Rows are points. Each table stands for the endless flat space through its points: a line for two points, a plane for three, and so on. Write the one point that lies in both, or say that there is none.
(in the rows, 128 means zero)

First:
[[116 132 178 109]
 [142 169 152 105]
 [119 137 156  91]]
Second, 2 rows:
[[111 144 166  87]
 [119 146 162  93]]
They share: [127 148 158  99]

First (4 x 8):
[[112 127 141 128 153 183 122  83]
 [150 142 169 164 118 188 126 125]
 [134 113 137 136 135 151 102  95]
 [169 112 153 152  60 141 122 173]]
Second (5 x 8):
[[103  86 117 117  79 182  83 109]
 [132  97 134 116 110 150 122 108]
 [118  91 117 140 141 135  95  89]
 [137 136 154 169 106 149  78 132]
 [130 110 134 137 115 148 105 116]]
They share: [133 109 135 128 111 150 116 119]

First:
[[129 127 145 127  85 167  70 143 147]
 [154  99 150 145  72 148 106 117 135]
 [135 123 121 109 129 161  88 121 171]
 [161  95 125 143 115 133 140  89 139]]
Second:
[[132 133 133 118 112 149  88 127 149]
 [144 109 130 136 106 155 106 115 146]]
They share: [140 117 131 130 108 153 100 119 147]

First, 6 rows:
[[110 116  84  83 149 101 115  86 138  90 142 124]
 [ 86 102 132  88 156 104 136 121 118  98 100 103]
 [ 85 122 105 103 172 124 135 128 117  89 107 108]
 [111 106 123 114  79 127  82 109  79 183 113 155]
 [119 151  66 114 138 143 102  70 141  83 171 144]
 [ 75 106 141  94 173 123 146 123 119  95  99  95]]
Second, 3 rows:
[[110 129  96 101 120 122 109 114 108 122 118 145]
 [109 132 102  99 115 124 117 118 111 118 118 153]
 [108 123  89 107 133 124 100 101 103 124 119 124]]
They share: no point

First (3 x 14):
[[108 118 101 146 133 143 127 128 143 128 131 112 137 104]
 [120 115  96 147 143 144 133 127 129 140 133 115 141 110]
 [135 106  96 141 158 132 148 139 111 164 136 130 147 125]]
Second (2 x 14):
[[ 97 104  98 135 151 125 128 151 134 125 135 137 124 120]
 [100 108 102 137 147 124 134 150 136 132 131 133 129 119]]
They share: no point

First (2 x 20):
[[157 102 115 100 113 164 132 144  96 146 116 144 146 109 125 135 104 167
  134 149]
 [156 100 108 107 110 157 127 144 104 152 119 151 140 111 132 138 101 161
  142 147]]
Second (5 x 20):
[[185 104 110 111  95 142 112 206 118 168 125 172 129 136 177 195  83 145
  186 158]
 [161  88 102 123  95 163 130 107 110 141  96 163 139 102 116 115 108 172
  120 126]
 [163 112  98 103 103 136 126 122 102 156 111 150 149 118 133 123  79 159
  130 116]
 [138 120  90 101 123 131 115 136 106 174 132 133 145 125 143 123  75 140
  150 131]
 [175 106 107 100 100 134 128 160 105 157 129 167 138 117 150 162  85 158
  154 141]]
They share: [155  98 101 114 107 150 122 144 112 158 122 158 134 113 139 141  98 155
 150 145]

First, 2 rows:
[[119  98 111  89 107 177 122 153 104 166 127 152  99 121 152 156 112 145
  148 129 116 110 114 149]
 [ 83 128  93 113 107 135  98 117 140 136 133 110 135 115 128 150 160 151
  136 141  98 152  96 113]]
Second, 4 rows:
[[101 131 118 107 111 147 108 116 121 168 137 120 119  93 139 162 130 153
  152 183 117 117 117 120]
 [ 91 127 102  93 117 155 118 148 117 158 119 124 103 125 133 158 142 149
  136 135 113 143 109 132]
 [ 98 119 114  92 128 174 101 117 110 166 133  95 105 112 113 165 118 148
  142 159  89 110 117 119]
 [104 119 105 111  96 140 113 132 129 152 134 146 127 105 156 151 142 151
  149 151 123 133 105 131]]
They share: [101 113 102 101 107 156 110 135 122 151 130 131 117 118 140 153 136 148
 142 135 107 131 105 131]
